Every row gives one point. The points of each table are mixes of a few directions, plus a little noise. Count the directions of each table, and those that both share. Where both have some left over, give the other angles between the two spaces (their principal angles), to ten degrees, smallest first.

First (6 x 2):
[[-28  24]
 [-40  33]
 [  7  -6]
 [ 40 -34]
 [ 57 -48]
 [-37  31]]
Second (6 x 2):
[[-60   0]
 [  9   0]
 [ 77   0]
 [-21   0]
 [ 47   0]
 [-52   0]]
Directions: first 1, second 1, shared 0; angles 40

First (8 x 4):
[[ 18 -43  23  26]
 [-21  51 -27 -31]
 [ 10 -24  13  15]
 [-20  50 -27 -30]
 [ 37 -89  48  54]
 [ -2   5  -3  -3]
 [-31  75 -40 -45]
 [ 10 -24  13  14]]
Second (7 x 4):
[[ 51  31 -27   7]
 [  2  42  16   5]
 [ 38 -32   9 -41]
 [-73  24   5  45]
 [ 11  33 -48  46]
 [ 13 -28  23 -38]
 [-42 -68  22 -25]]
Directions: first 1, second 3, shared 0; angles 60

First (9 x 8):
[[  2  -6   0 -15  12  -6  16  -2]
 [ 30  21  -8  56  95   0 -17   9]
 [  6 -20  22 -21 -47 -11   3 -14]
 [ -9   7   4  -3  38   2  -9  17]
 [ -1  15 -29   3   8   3  15 -10]
 [ 21 -20  28 -22 -41 -20  -1 -25]
 [-41  17 -19 -14 -21  19  -7  15]
 [ -2 -25   5   6 -20   5  21  11]
 [ -8  11  -3  11 -24   8 -21  -1]]
Second (10 x 8):
[[ 22 -10 -23   7  -4 -11 -28 -17]
 [  7   9   2   3  -1  -7   2  -8]
 [-37  13  26   7 -76  -2   5  35]
 [-11  -4   7  -9  25  26  -6   0]
 [-27  24  35 -10  12  17  -4  15]
 [ 23  -1 -10   2  18  36 -10 -56]
 [ 28  17  -1   5  17  -6  39 -38]
 [ 13 -31 -34  10 -35 -18   6   6]
 [-17  -9   3  -8  12   0 -31  28]
 [  1  -8  -6  -7  32 -33  25  34]]
Directions: first 5, second 5, shared 3; angles 80, 80

First (8 x 9):
[[ -6  10 -13  46  12  10  28   8  47]
 [ 19 -62 -34 -72 -14  15   0 -27 -59]
 [-29  14  -3  -3   9 -91 -25  17  23]
 [-23  43   4  78   4  13  43  16  59]
 [-56  -3  20  18 -41  27  29 -15  19]
 [ 71  29  18  11  49  14 -42  22  -6]
 [ 58  27 -11 -10   9  29  15   6 -70]
 [-34 -59  18 -69 -27 -18 -48 -26 -14]]
Second (7 x 9):
[[ 23 -22  -6 -45  -3 -34  25  46  70]
 [-26  12   1  34 -15   8 -40 -25 -52]
 [ -6 -74 -33  12   0  34 -54 -29  19]
 [-25  29  31 -13 -38 -33  -9  17 -17]
 [ 34  12 -27  -2  17 -37  18  39  28]
 [-23 -36  -6  33  11  73 -35 -69 -40]
 [ 23  79  39 -20  27 -13  94  22 -11]]
Directions: first 5, second 4, shared 2; angles 40, 80

First (10 x 12):
[[-18 -18   6 -14  -4 -16   3   4  -5   1  -6 -20]
 [ 75  64 -31  63  21  66 -14 -25  19   8  26  65]
 [ 40   8 -28  38  16  24  -3 -33   7  21  12  -2]
 [ -9  23  17 -12  -9   5  -4  27   2 -22   0  38]
 [-34 -49   6 -26  -5 -38   9  -4 -11  10 -14 -58]
 [ -7 -22  -4  -4   2 -12   4 -10  -4  10  -4 -30]
 [ -3  -5   0  -2   0  -3   2  -2  -1   2  -1  -8]
 [-48  10  43 -49 -25 -21   2  57  -6 -40 -13  35]
 [-41 -34  17 -34 -12 -35   7  14 -11  -4 -14 -35]
 [ 46  22 -26  42  16  33  -6 -28  10  17  16  15]]
Second (11 x 12):
[[ 34   6 -12  33   9  25   0  -7  -2  12   9  21]
 [-10  53  -3 -20  -2   2 -13  -8  28 -19   3  13]
 [-17  35  -3 -23  -1  -8 -10 -12  24 -14   0  -7]
 [-26 -41  25 -17 -13 -20  11  33 -25  -6 -11  -6]
 [-19  -6   0 -18  -3 -18   0  -8   5  -2  -5 -27]
 [ 15 -75  15  31  -3   3  21  30 -49  21  -4   3]
 [-59 -61   6 -50  -9 -62  10 -13  -8  12 -22 -95]
 [ 27  39  -8  19   5  28  -7  -2  11  -7  10  41]
 [ -9 -44   8   0  -4 -16  10   9 -22  10  -6 -21]
 [  1  30   7  -4  -4  10  -6  14   8 -17   3  33]
 [ 62  64 -35  50  21  54 -16 -36  27   8  24  44]]
Directions: first 2, second 3, shared 2

First (11 x 14):
[[ 55  12 -26 -10 -13  -9 -18  24 -65 -37 -11   5 -80  -5]
 [-23  17   6 -18   2  10   3 -14 -12  31 -27 -33  34   7]
 [  4 -16   2  16   2  -5   1   6  24 -16  24  25  -8  -4]
 [-33   0  13   0   6   7  10 -16  27  26  -2 -12  48   4]
 [-30   1  12  -2   5   7   9 -14  23  25  -4 -13  43   5]
 [  0 -10   3  11   2  -3   2   2  20  -7  16  15   1  -2]
 [ 27  -9  -9  10  -4  -8  -6  15  -6 -28  16  24 -39  -6]
 [ 43  34 -26 -32 -13   0 -18  14 -95 -11 -46 -33 -61   2]
 [-26  11   7 -12   3   8   5 -15   0  29 -19 -27  38   7]
 [-39 -15  20  14   9   4  13 -16  58  21  18   7  56   2]
 [ 20 -24  -3  25   1 -10  -2  14  26 -34  37  42 -31  -8]]
Second (11 x 14):
[[-21 -16  50  34  -5  42 -34  20   9   7 -20  -3 -22   0]
 [-17   8  62  12 -28  72 -30  36  -4  32  -3  -1  14   4]
 [  8  16   4  23  36 -13  16 -44  -8 -43 -11  13 -23 -46]
 [ -5   1  -1 -20  13  21   2  29  -4 -46  10 -42  43  27]
 [  1 -18 -27 -33 -21 -22 -18  35   5  22   2 -18  26  29]
 [  5 -23 -42   7   7 -56  14 -26  16   8  -2  14 -39   9]
 [-11 -12  11  25  27  11   7  -8  10 -43  -5 -13 -18   8]
 [  2  11   9 -12  -3  15  -6  12 -10  -6   1  -9  24  -6]
 [ 21  33  -6 -27 -31 -12  -1  -9 -22  54   6  33  18 -37]
 [ -1 -19 -41   3  14 -28  39 -17  20 -14  22  -4 -18  46]
 [ 18  20 -19 -12  -9 -30   9 -26 -12  29   2  30  -4 -33]]
Directions: first 2, second 5, shared 0; angles 60, 70
